Every row gives one point. Each copy is the shape, with its points in the same order, stretched, turned, moved and blurred by noise. Is it also mirrored, or only turned?
In the rows, 128 means zero.

Shape, 6 rows:
[[149  85]
 [125  93]
 [108  92]
 [129 122]
 [129 128]
 [113 223]]
Copy 1:
[[137  88]
 [153 110]
 [166 121]
 [133 134]
 [128 137]
 [ 86 229]]
Copy 1 is: mirrored
Copy 2, 6 rows:
[[170 127]
 [151 137]
 [140 162]
 [121 119]
 [111 119]
 [ 28  71]]
Copy 2 is: mirrored

Shape (7 x 3):
[[168 116 133]
 [139 169 131]
 [118 197 175]
 [171 122 174]
 [114 153 105]
 [ 85 174 145]
 [152 141  64]]
Copy 1 (7 x 3):
[[105 139  93]
 [138 173 130]
 [125 185 193]
 [ 72 142 131]
 [174 150 119]
 [172 155 181]
 [171 158  51]]
Copy 1 is: mirrored
Copy 2, 7 rows:
[[154 130 159]
 [146 115  93]
 [103  84  51]
 [131  98 147]
 [141 154  96]
 [ 96 134  58]
 [200 167 129]]
Copy 2 is: mirrored

Shape, 6 rows:
[[161 164 134]
 [113 140 155]
 [147 108 128]
 [138 120 180]
 [ 95  49  54]
 [107  87 151]]
Copy 1, 6 rows:
[[164 127 168]
 [111 149 150]
 [120 101 143]
 [ 98 135 173]
 [ 89  57  58]
 [ 74 117 133]]
Copy 1 is: only turned
Copy 2 (6 x 3):
[[153 107  77]
 [142 131 130]
 [132  75 118]
 [176 108 140]
 [ 24  40 161]
 [125  99 171]]
Copy 2 is: only turned
Copy 3 (6 x 3):
[[136 174 103]
 [104 161 149]
 [148 121 122]
 [146 159 164]
 [107  34  97]
 [125 116 164]]
Copy 3 is: only turned
Copy 4 (6 x 3):
[[138 154 126]
 [104 152 157]
 [125 100 141]
 [129 130 176]
 [ 61  32 117]
 [ 95  99 171]]
Copy 4 is: only turned

Shape:
[[ 93 112 160 122]
 [152  82  61  94]
 [156 215 145 174]
 [159 108 109 187]
 [116  94 126 177]
 [141  90 153  99]
 [125  93 155  96]
 [139 108 146  90]
 [ 71 132 127 127]
 [155 166  97 135]]
Copy 1, 10 rows:
[[ 87 115 133 112]
 [216  78 164  88]
 [136 198 117 215]
 [154  90 152 190]
 [120  76 130 163]
 [117 115 184  96]
 [111 110 180  88]
 [133 128 180  94]
 [107 111  93 121]
 [178 151 133 166]]
Copy 1 is: only turned
Copy 2 (10 x 4):
[[ 80 155 144 153]
 [147  59 109 128]
 [126 204  98  49]
 [ 76 119  81  77]
 [ 65 131  88 122]
 [ 79 111 166 131]
 [ 88 121 164 142]
 [102 114 164 128]
 [122 166 110 162]
 [152 139  99  78]]
Copy 2 is: mirrored
Copy 3 (10 x 4):
[[122  78 161 109]
 [191 196 173  99]
 [ 87 133  38 173]
 [159 157 151 187]
 [138 116 179 171]
 [182 101 152  96]
 [168  90 153  93]
 [168 106 137  86]
 [ 87 105 159 118]
 [122 172  89 135]]
Copy 3 is: mirrored
